Each wall is flat, endless, passes through zero and stands at right angles to its row. A trip goes straight from one point to another. Which walls does it cross, in order?
In the rows, zero is written as 128.

Walls:
(1): [ 98 142 132]
(2): [120  99 146]
(3): [145 152 163]
(4): [104 111 112]
Trips:
[124 134 178] to [114 133 161] -> none
[157 153 100] to [177 167 118] -> none
[158 148 111] to [ 51  98 119] -> 3, 4, 1, 2
[173 194 157] to [141 133 134] -> none
[167 107 119] to [150 122 174] -> 3

Walls:
(1): [131 137 130 158 181 139 120  84 143]
(2): [ 51  85 126 129 112 123 155 101 138]
(3): [ 96  95 106 103  71  68 164  87  74]
(4): [142 114 122 141  55 106 131 123 150]
(5): [ 81 133 131  99 125  82 138  83  92]
(6): [104 107 149 159 195 119  86 166 211]
(7): [141 149 157 146 159  84 104 164 139]
(8): [123 132 184 114 148 137 159 184 147]
(9): [192 144 151 124 126 130  75 102 109]
(10): [112 115 129 105  82  62 158 119 154]
Trips:
[153 100 136 135 122 121 135 113 145] to [122 145 124 114 113 136  82 144 143] -> 2, 3, 7, 1, 10
[ 58 117 182 105 151  96  86 148 127] to [118 158  80 101  91  99 113 181 152] -> 4, 2, 5, 8
[117 114 128 104 153  88 153  86  34] to [131 117 174 126 114  66 163 173 126] -> 1, 9, 7, 8, 4, 6
[124 115  70 128 156 170 112  60 104] to [110 116 137 139 100 171 154 178 139] -> 9, 5, 3, 1, 8, 4, 6

Walls:
(1): [126 184 138 120 168  84 190 112 100 170 113 159 139 147 138  90  77 162
 131 112]
(2): [119 108 151  74 148  83 164 110 102 125  83 103 128  97 109  98 119 150
  81 106]
(3): [100  97 112 136 134  83 133 174 167 119 147  82 168 166  96 115 156  90
 119 205]
(4): [175 150 124 207 156 162 136 134 150 108  99 128  52  92 158 140 158 152
 145 135]
(5): [105 112  98 154  70 128 133 173 110 184  89  91 188  92 144  87 110  98
 140 105]
Trips:
[102 158 152  78 186  94 122  99 132 114 123 124 125 211  80 176 147  94
  91 134] to [169 108  99 187 175 179 125 102 116 116 152 166  99 147 122 171  67 162
 129 122] -> 2, 3, 4
[142  86  78 127 106  81 102 133 115 106 100 133 153  61  84 127 183 100
 127 165] to [151 111 152 138 142  83  83 154 160  98 161 138 170 167  97 107 116 130
 139 158] -> 2, 5
[ 35 122 142 125  95 126 195  98 122 125 136  89 136  60  92 132  57 122
 142 150] to [129  89 163 165 161 129  61 115 147 154 124  72 134 127 162 148 124 142
  88 114] -> 1, 4
[121  82  50  84  89  95 105 109  72 114 133 130 140 120 134 120 125 147
 161 170] to [124  81 104 136 126 107 164 132 188 148  87 145 104 180 194  77 132 161
  89 129] -> 1, 4
[ 62 113 134 111 130 154 122 168 101  82 132 209  72 148  99 162 114 137
 137  60] to [ 91 114 131 120 148  86  56 127 147 172  84 142 109 154  78  91 116 118
 133 124] -> 2, 1, 3, 5
[192 135 151 195  94  66 164 141  81 122 135 130 117 138 104 138 170 137
 115  72] to [163 126 130 129 120  92 119  96 122 190  66  99 168 144 114 138 165 120
 123  87] -> 4

Walls:
(1): [ 93 125  66 102 127 142 165 111 143 150 154  78 125 129 155 156  85 179
 114 137 111 112 126 122 161 116 164  82 126 113 168 101 142  66 141 112
 112 114 129 102 154  61 127 149 132 107 154  67]
(2): [161 101 205 132 130 161 149 134 113 141 121  72  86 146 132 140 112 168
 158 158 121 184 159  93  74  95 132 163 148  95  95 146  96 146 172 108
 147 128 194  45 150 138 122  92 170 224 111 166]
(3): [144 149 169 111 102 147  60 139 115 145 151 115 127 158 126 103 128  96
 211 177  95 149 141 145 108  83  78 116 124  95 145 147 126  94 146 129
  97 113 139 127 129 161  99 112 131 103  89  88]
(4): [106 108 141 154 132 150  96 194 168 111 156 162 133  66 138 201 100 141
 132 165 127 129 151 102 128 136 105 129 124 145 130 148 174 144 147  82
  98 172 111 117 183  97 137 126  65 160 142 128]
(5): [127  99  76 160 110 161 214 171 100  91 100 131 149 155 201 123 126 130
 184 143 135 123 131  65  42 185 122 127  86 142 166 103 123 127 102 144
  54 126  86 129 112 127 161 160  84 115 104 138]
(6): [169 115 126 146 213 152 138 148 159 161 176 134 195 146 162 137  88 148
 121 141 136 135 112 111 173 133 113 105 101 147 143  73 142 106 105 186
 145 130 125 145 140  99 168 175 134 154 156  77]
Trips:
[115 159  94  77 127 127  81 137 133 149 170 155 116 151  84 148  99 144
  74  89  97  76 123 103  92  75 155  82 122 135 161  66 127 149 115 142
  81 142  60  50  92 156 109 123 174 150 194 127] to [133  90 139 175  83 154 144  91 106 117 144 175 139  48 193 167 149 150
  94  96 173 196 201 173 149 156 144 131  99  93 132 145 147 159  78 143
 105 112  72 137 160 156 131 126 166 160 119 105] -> 4, 5, 1
[152 208  56 114 104 101 145 150 175 144 170 149  68 126 100 166 169 139
 144 174 118 133 109 135 154 137 118 148 115  96 176 182 134 157 105 121
 131 134 112  51 108 184 142 166 106 139 131 109] to [129  94 172  94 166 110 100 102 131 104 193 128 148  66 138  78 162 124
 198 108 108 100 108  83 143  94 112 118 165 126 155 152 130 157  95  77
 226 170  90 136 184 141 120 177 152  98 114 145] -> 1, 6
[158  74 107 103 183  72 136 110 117 128 138 135 125 176 178 125 186 131
 165  97 181 129 127 141  65 138 125 109 143 100 110 131 102  79 121 153
 154 138 157  93 189 181 121 109 113 139 118 163] to [176 152 126 156 109 175 133 121 145 156 159 151  74 146 149 149  61 142
  92 141 115 143 121 111  78 100 109  94 143 126 114 162 172  75  92 128
 100 134  85 116 180  64 122  86 185  75 126 186] -> 1, 4, 6
[143 200 222 123 133 180  81 150 121 111 112 132 132 144  79 170 121  68
 162 173 169 127 110 149 170 134 125 149 130 178 115  98 136 107 141 128
 137 126 175 106 114  69 161 136 145 129 114 165] to [106 139 156 194  63 159 159  95 156 166  98 133  61 144 131  81 121 154
 104  95 201 150 145 104 175 111 139 149 163 100 123 132  46 146  78 123
 163  91 112 172 162 135 157 162  94 164 108  89] -> 4, 3, 6
[133 183 121 132 146 101 143 102 157 128 155 175 143 172 208 180 123  77
 114 120  90 174 100 117 151  75 145  86 168 101  66 132 124  86  98 138
 167  90 186  88 130 126 157 209 173 113  83 143] to [168 151 109 115 141 138 132 122 122 150 147 161 202 120 201 118 137 138
 151 156 109 141  86 156 114 152  95 117 105 158  81 151 159 128 167 141
 107 100 117  91 114  50 131 117 114 117 157 159] -> 2, 5, 4
[160 130  85 132 121  67  87 118  89 146 121 145 160 172 178  83 164 120
 126  87 129 134 171 193 122 119 105 108  81  97 165 104 102 131 140 124
 119 114 148 183 165 127 140 115 123 100 138 130] to [158 183 137 144  80 102  83 139 129  94 159 149 148 144 151 104 106 143
 133 116 119 133 104 158 121  67 141  97 146 129 114 116 124 161 125  83
 183  96 103 100 181 175 141 151  79 132 128  98] -> 5, 6, 4
[ 99 147 162 109 159 156 144 107 129 115 121 174 122  57  86 151 140 139
 170 130 141 165 125 118 150 145 175  93 103 170 139 136 171 109 127 131
 202 132 120 172 127 136 117  58 186  88 163 158] to [173  91 159 141 144 139 155 141 127 156 104 131  58 176 129 148 162 114
 168 110 162 112 120 124 138 112 156 116 157 179 118 140  80 125 100 131
 144 105 210  95 224 111 120 129 178 102  60 121] -> 4, 2, 3

Walls:
(1): [163  67 114 154 134 123 121  93 133 128 137 161 195 153 125 100 124 129
  80 127 117 144 161 152 111 123 132 134  86 158 106  89 143  73 156 136
  96 144  99 116 109 158  76 159 117 102 165 137]
(2): [180 129 127 119 116  96 142 137 135 133 143 198 120 137 131 139 172 168
 160 138 193 180 136 179 103 139 119 152 149 140 127 136 132 129 104 150
 149 135 150 172 101 136 125 106 156  97 130 117]
(3): [153 102  81 101  81 122 169 147 153  58  83 128 163 145 150 127 100 143
 104 159 120 139 125 101 116  95 137 180 121  94 167 115  96 116  73 114
 114  89 164 155 146 113 110  94 141 151  88 129]
(4): [156 118  80 105 117 108 132 112 172 117 133 119 154 138 131 125 120 150
 165  98  97 135  99 154 112 107 158  97 148 140 103 116 113 211 131  71
  95 173  56  85 194 133 143  98  95 108 112 177]
(5): [ 91 113 131 129 105 100 140 111 127  90 130 123 120 115 173 180 108 144
 143 164  90 156 151 112 118  84 142 120 138  94 185 132 107 140 133 137
  95 116  97 145 127 178 106 134 167 154 126  89]
(6): [111 131 105 106 164 167 106 141 102 100 141 145 153 139 120 155 132 124
 134  85 109 154 137 141 102  85 101  92 160 135 125  96 125 157 123 185
  66 104 137 135 109 149 123 133 158 113 150 121]
(7): [131  97 136 181 122 143 103 114 107 125  96  97 144  90  81 149 115 168
 112  95 125 137 122 161 120 157 141 144 124 117 175 109 127 146 130 131
  68 152 150 145 144 120 149 137 114 158 123  68]
(8): [165 130 130 114 122 139 176  95 184 117 159  97 152 123 143  91  70 152
  97 149 113  89 159 127 128 123 118 168 100 115 118 105  98 158 158 152
  89 117 144 133  97 116 141 117  95 140 139 131]
(9): [155 174 124 117 130 138 118 146 111 124 100 128  92  96 118 173  80 130
 145 136 102 127  96 150 126 124  93 123 148  93 179 124  78 130 112 114
 130 149 168 133 142 142 129 121 105  75 118 121]
Trips:
[ 95 158 161 116  90 119 118 114 149 116 131 127 117  68 133  88 123 143
 118 116 130  65 126 133 112 140 143 149 165  93 121  81 170 127 106 139
 119 109 124 117 130 111 186 123 149 119 106 138] to [ 66 125  97 106 141 141 147 108 157 121 191 128 197 134 138 158 144 137
  99 101 112  84  66 124 116 173 150  88 156 149 119 106 129 135 114 147
 149  88 148 173 107 152 114 129  90 104 118 105] -> 6, 4, 3, 7, 1
[120 116 145 136 156 148 149 130 130 139 140 142 145 140 125 117 115 107
 194  83 108 121 125 122 133 113 109 149 135 134 138 124 119 105 121 144
  94 151 105 102 125 151  99 200 122 110 111 109] to [ 97 133 166  99 118  98  80 128 124 146 148 179 129 127 167 154 117 151
 102 109 123 175 125 134 165  77  94 128 138 109 118 120 158 121 122 141
 125 149 143 121 159 101 154 122 181 139 118 146] -> 7, 4, 2, 1, 9
[119 105 121  84 101 249 138 127 131 145 165 121 186  76 156  95  95 114
 144 161 100 124 189 128 159 141  99 103 104 156 132 157 133 110 128 100
 156 204 123 164 116 144 122  89 102  84 142 150] to [177 106 161 173 154 116 140 110 153 124 155 109 133 165 119 102 116  69
 113 143 124 120 120 117  91 145  99 141  96 124 157 140 142 134 133 148
 118  86 144 111 131 138  81 101  90 141  93 114] -> 4, 3, 9, 7
[167 134 143 149 127 163 127 145 143 128 150 166 129 101 147 130 100 110
  95 142 143 153 146 134  82 107 112 118 120 100 105 114 120 120 132 105
 121 136 140 162 138 107 103 135 159 101 162  84] to [142 166 150 111 144 135  87 138 149 127  88 116 100 139 138  98 141 136
 171 115 100 139 115  91 130 113 133 146 142 115  72  91  98 126 127 125
 116 127 115 124  90 177 181 109 157 121  90 101] -> 7, 1, 3, 4, 8, 2
[137 127 111  90 107 172 113 114  72 161 113 138 129 156  80 129 121 108
 154 172 170 135 119 134 120 167 111 131 122  90 169 152 143 131 147 137
 138  98 120 111 136 105 178 176 132 137 117 126] to [130 155 152 164 100  95 147 134  93 140 116 131 107 141 136 122 106  91
 122 121 129 129 128 149 148 166 161 141 140 190 129  95 141 171 114 116
  84 177 113 114 135 180 100 128 121  80 146 150] -> 4, 1
[ 99 125 136 104 104  80  97 121 116 114 139 140 173 164 163 115 138 142
 178 125 153 117 165 108 120 120 125 152 170 113 166  70 124 168 179 161
 155 104  85 138 125 136  81 153  93 191 156 132] to [120 111 101 136 128 162 127 166 111 184 122 119  88  68 140 111  69 137
  88 134  54 131 125 122 105 173 136 110  89 129 125 139  88 137  85 161
  95 159 129 133  99 159 146 117  91  86  83  94] -> 2, 7, 9, 3, 4, 1
[154 207 126  89 171  85 124 137 161 155 126 112  76 121  79 147 145 152
 143  99 121 121 131 149 135 131 122 129 117 106 114  83 145 153 127 128
 141 155 130 133  90 117 151 132 102 111 102 105] to [139 129 145 119 133 142 108  87 151 124  97 160 106 124 128 100 114  83
 134 137 159 156 140 131 106 195  97 148 158 167 182 159 186 141 111 139
 153 104 117 123 142 143 114 123 149 163 116 117] -> 8, 4, 9
